Each row of a before or after table is a point. One or more steps were done to the points. Then noise was added and the rows were shuffled. The steps act on how far a point lies along the listed directions, d1 being the first. Name the steps. A step turns or swaps two directions, mirrors them in a line or flattens them onto one, adds a multiple of one to another, or multiplies one. Angles are multiples of 10 degrees, from the lower direction toward the higher: turns from -170 to 170, lines from 10 to 170 but not 90. Use the fewest steps. Two steps may share a direction if one is a turn and the other turns, adds or multiplies; they go together, in the order done. Otherwise the lowest direction goes first.

Directions:
(1): [-33  33  37]
(2): [-23 -50  24]
Before (8 x 3)
[[ -9 -25  28]
 [-10  47   0]
 [ -7 -24   4]
 [-23 -13   6]
 [-25 -20  25]
 [-12 -11  -7]
 [ 10 -10  -5]
 [ 14  94  -1]]
After (8 x 3)
[[-16 -48   4]
 [-20  29  26]
 [-19  14   5]
 [ -3  27  25]
 [  2 -94   4]
 [-10  16  -8]
 [ 10   9  -4]
 [ -6  25   3]]
Steps: mirror d1 and d2 in the line at 30 degrees

Directions:
(1): [ 58 -10 -24  45 -25  -7  -2 -53]
(2): [-25 -76 -23  30  16  36   6  11]
(3): [ 31 -17  41 -23  21  37 -64 -13]
(4): [  1 -20  20  24  54 -71 -13   0]
Before (10 x 8)
[[-22   9  24  -6  26 -14   8  38]
 [ 16  11  29 -30 -51  95 -13   5]
 [-78  26  30 -37  13   8  16  58]
 [ 64  20  12 -32 -49  47 -32 -57]
 [-77  53  -3 -44   5 -54  35  44]
 [  3  28  17  13  27 -22 -19   8]
 [ 40   2 -14   6 -44  56   0 -27]
 [ 37  42  20 -19  -4 -66 -10 -46]
 [-28  44  31 -47  31 -51   1  61]
 [ 34  25  30 -14  18 -29 -38 -20]]
After (10 x 8)
[[ 16  10  30 -30 -51  95 -12   7]
 [  7  29  15  17  26 -22 -19   4]
 [ 14  45  26 -33   3 -65  -6 -29]
 [  9   2  16  12  13 -16   2  10]
 [  7   8  -5 -17 -32  56   6   4]
 [ 29  36  14 -11  11 -52 -13  11]
 [ -6  14  13   9 -10   9   1  -5]
 [ 19  31  26 -61 -35  47 -23 -20]
 [-11  38 -20  -2 -19 -54  21 -13]
 [ 21  27  35 -23  22 -29 -37  -8]]
Steps: flatten d1 and d3 onto the line at 100 degrees

Directions:
(1): [-15   8 -56  14  25  20  60 -36  37  46  -9]
(2): [ -8 -52 -45  14  21   4  17  49 -60 -10 -37]
Before (8 x 11)
[[  8  74  44 -14 -26  -2 -15 -84  70  22  42]
 [-18 -40  21   5   5  -4  -8  35 -63 -25 -20]
 [  3 -23 -66  12  19  38  15   9 -25   7 -33]
 [  7  -7 -10 -12   6   0  -9   5   8  -2  -1]
 [-18 -11 -42   1 -10  26  25 -25  21  18  -5]
 [ 21  51  54 -16 -24 -26 -38 -15  19 -17   2]
 [-10 -22  22  -7 -15 -18 -27  60 -34 -21  -4]
 [-20 -42 -42  -5   0  22  36  20  -9  19 -23]]
After (8 x 11)
[[ 15  46   2 -10 -11  31 -18 -50  48  15  17]
 [-24  -5 -44   8  14   7  47  12  20  41 -10]
 [  3 -21 -24   8  13 -15   4  46 -57 -21 -55]
 [  8  -7 -11 -11   6   2 -10   3  13   1   1]
 [-31   3 -19  11  21  18  56 -39  19  35  -7]
 [ -6  14  22 -24 -27  11   3 -29  53  23  24]
 [ -1   7  24 -17 -39   8 -32 -15  19 -16  23]
 [ 12 -38  27  -5 -17 -22 -60  54 -96 -59 -18]]
Steps: turn d1 and d2 by -130 degrees

Directions:
(1): [ 32 -16  13  53  57 -35 -10  23  13  11 -22 -31 -89  30  23 -10 -17 -28]
(2): [ 22 -37  25  13  -3  70 -59 -60  -1  38 -17 -43 -11 -39 -14  -4 -24  32]
(3): [ 10 -12 -11 -63 -14 -27  30  28  25  51 -12 -68   6 -25 -35 -64   5 -26]
(4): [ 25  -8 -27 -75   4  38 -40  22  28 -68 -10 -24 -20  28  55  -7  21  18]
(5): [ 17  23  13  55  17   3   0  29  94 -27  29 -21  41  -2 -28 -18   2  52]
(6): [ 64  29  -2 -12 -49  -4  -3  55 -20  45 -23  11   0  35  -5  35 -52  53]
Before (12 x 18)
[[-23  -1 -32 -77  -3 -17  23  22 -15 -18  10   0   2  -1  33 -29  33 -69]
 [ 14 -20  -6   2  41   5   8  -1  42 -35   8 -41 -35   6  27 -25  39 -23]
 [-14  17 -14 -30  25 -39  13  42  37 -25  -5 -28 -24   1  15 -39  33 -21]
 [-15  21   8  14   2 -13   5  -1  49  -9  35 -10  50 -23 -38 -28  40  -5]
 [ 24  11 -13  -6 -48  -5   9  23  24  -5   9  -9  58 -11 -28   1  -2  45]
 [  2 -28  22 -18  42   5 -28 -27  59 -11 -13 -95 -17 -25 -24 -73  24 -18]
 [  8  -6   8  25  22  -2  10  13  49  36  19 -54  27 -21 -36 -48  -5   7]
 [ 15   9 -20 -50 -13   1 -11  35  45 -18   5 -33   4 -15  -3 -12  12  20]
 [ 10  -6  -7 -43  -8  49 -29 -27  19 -17  -7 -36  -8  -2  19 -27  19  16]
 [  2 -16   2 -19 -10  28 -27 -46 -33  21 -11   4 -26  -2   0  14 -21  14]
 [-11   4 -20 -74 -38 -11  14  20  10  26  -6 -30  53 -30 -36 -39  -5  13]
 [-15 -25 -11   4 -17   0 -11 -20 -48  29  -7   1 -23  -2   2   5  -1 -22]]
After (12 x 18)
[[ 26   4 -20 -45   1  -3 -19  44  52 -23  -1 -43 -22  -4   9 -15  10  16]
 [  0  -2   6  20  10   2  15   6  45  39  24 -46  47 -29 -44 -45  -4   9]
 [ -8  -9 -18 -48  -2  36  11 -16  36 -52  24 -19  30 -15  13 -18  54  -1]
 [  2  13  17  47  32 -33   1  10  54   0  23 -25   3  -9 -29 -32  29 -20]
 [-19 -23 -11   2 -23   0  -8 -24 -51  30  -4   6 -12  -6  -2   5   0 -19]
 [ 23 -11  -8 -42   6  46 -37 -19  27 -26 -15 -46 -32  10  31 -30  16  11]
 [-13  -5 -31 -72  12 -23  17  31  -9 -21   2 -11 -24  10  45 -31  29 -76]
 [ 22 -12  -8 -22  20 -45   3  44  24  36 -27 -62 -37   2 -11 -48 -22 -14]
 [ 52  -4  -2  38   0 -33   1  42  34   5  -9 -36 -17  15  -8  -8 -16  22]
 [-16 -18  12 -57   7  29 -26 -40  53 -23   1 -77  36 -44 -34 -67  34  -1]
 [  5 -18   3 -14  -5  25 -30 -43 -31  20 -12   2 -34   1   2  14 -23  12]
 [-28  25 -23 -63  -1 -20  14  33  34 -35   5 -15  16 -10   9 -36  43  -7]]
Steps: multiply d1 by -1; multiply d4 by 1.3

Directions:
(1): [-37 -23 -28 -47  -7  59  33 -19 -36  49  -6 -47 -18   8  -6  34  13   3
   6 -25  29 -25  14  43   8 -17   5 -16 -23 -23   4 -62]
(2): [-22  47  -6   4  37  -6 -29 -16   6 -23  53  -7  -8  -7  28 -22 -39 -27
 -13 -10  95   0 -32  32  12 -34  37  27  13  -2  -4  -3]
Before (12 x 32)
[[-12  33  -5  12  22   2 -30 -16   0 -24  47  -3  -5  -6  16 -11 -18 -20
   -9 -11  50   5 -22  12  10 -22  35  30  10  19 -12   0]
 [  3   1  -7  -5   5   5  -4   0  -5  -1   0  -5   1  -2  -3   1  10  -1
    2   3 -11  -4   3   0   7  13   4  -1  -5   0   4  -8]
 [-10   2  -4  -1   1  -2   9  -6   0  -3  -3 -17  -6   6  -3   6  11  -7
    9  -2  -5 -11   5   8 -10  -3   4   5  -5  -1   2  12]
 [-13 -54 -24 -30 -37  58  43   6 -39  58 -49 -46  -8  14 -25  48  43  18
   12 -14 -53 -33  27  26  -2  14 -20 -27 -35 -15   5 -43]
 [ 14  -5   2   2  -4 -14   1  12  16  -4   4  25   3  -2 -11   1   9  10
    7   7 -33   2   9 -15  -5  18 -18   1   1  -4   4   7]
 [ 37 -29   2   1 -22   1  15   7   1   1 -38  21  23  -1 -15   4  13  19
    8  11 -87   8  14 -54 -19  27 -32 -20  -3   8   5  21]
 [  4 -18  -2 -13  -7   9  34   2  -8  28 -21  -9   3  13 -20  13  24  -1
   15  -7 -48  -6  11  -7  -1   8  -5 -17  -4  -3   9 -16]
 [ 15  -7   6   9   1  -2 -11  -2  11 -11   8   7   8  11   9   0  -2   5
   12   6  -2   3 -15  -4   4   7  -4   5   6  -3  11  12]
 [ 13   7  15  11   2  -1  -3  14   9  -8   3  11  11   0  -5   1   2  -6
   -1  13 -20  -3  -9  -1   3  14  -6   8  -5   9   0  17]
 [ -9  19  11  26  10 -17 -24   6  15 -26  17   7  -3 -16  19 -17 -29 -18
  -10   3  28   7 -24   5   3 -16   7  23  13  15   2  18]
 [ 18 -16   9  13 -10 -16   3   7  15   4 -21  15  13  14 -11   5  13  15
   13   0 -54   0  13 -30 -11  18 -17  -6   3  -2  -8  16]
 [ -1  -3  -5  -4  -2  12  10  -1  -4  -1  -5  -5   6   2   6  -5  -1   1
    8   3   5  -5  -7  18   8  -9  -1  17   1   0   1 -13]]
After (12 x 32)
[[-29   5 -33 -41  15  53  14 -33 -28  23  17 -35  -6  -2  11  13 -22 -11
   -2 -25  54 -18  -7  28   3 -30  17  -5 -10 -18   4 -47]
 [ -1  -2   2 -10   0  25  11   4  -7  12   2 -10   2   5  -7  15   6  -5
    2   2  -6 -14  -2  16   7   7  -4   0 -16  -2   2 -10]
 [-16  57  -7  27  38 -14 -43  -7   9 -34  56 -12  -6  -6  33 -27 -42 -36
  -19  -8  94  -9 -45  42  13 -32  45  40  13   4  -7  15]
 [  2   9  -7  -4  11   2  -9  -1  -2  -6   7  -5  -1  -3   2  -2   4  -4
    0   2   0  -3  -3   2   9   9   9   3  -3   1   3  -6]
 [ -8   8  -1   6   4  -8   2  -6   5 -11   3 -12  -4   4  -1   1   7  -9
    7   0  -2  -8   0   7  -9  -4   8  10  -1   2   0  18]
 [ 25 -17  11  21 -21  -8  -4   9   2 -10 -18  18  10  -1 -15   5  27  13
    6  10 -75  12  13 -39  -9  25 -13   2   0  27  -9  23]
 [-25  -3 -16 -19  10  23   9 -17  -5  25  10 -22  -6  15   2  16  -3  -1
    9 -25  29 -19   2  21   2 -17  11  -1  -6 -20  -7 -32]
 [  7 -18  -1  -4  -5  14   3  -5   1   5   1  -5   4  12   4  11   6   9
   14   0  -6  -4  -7   3   4   5  -8  -3  -2  -9  14  -5]
 [  3 -31  10   9 -26   5  14  16  -1  10 -35   0   1  -8  -8  13  11   9
    3   6 -54  -1  10 -13  -5  13 -27 -10  -6  12   9   3]
 [-14  -2 -14 -23   3  16  10  -2  -1  16  16  -3 -10   0  -6  12   3   3
    6 -10  14 -11   5  19   3  -2  -4   2  -8 -17   7 -28]
 [-12  27  -5  -4  28  -2   4 -12   2   3  27 -10  -3   5   5 -11 -12 -27
    2 -14  37  -3 -21  19  12 -23  29  10  10  -3   4 -14]
 [ 10   0   2   8  -1  -1   3   5   5 -12  -4   5  10   1   7 -14  -3   0
    6   8  -5   1  -9   7   6  -5  -2  20   8   4   2   2]]
Steps: turn d1 and d2 by 140 degrees
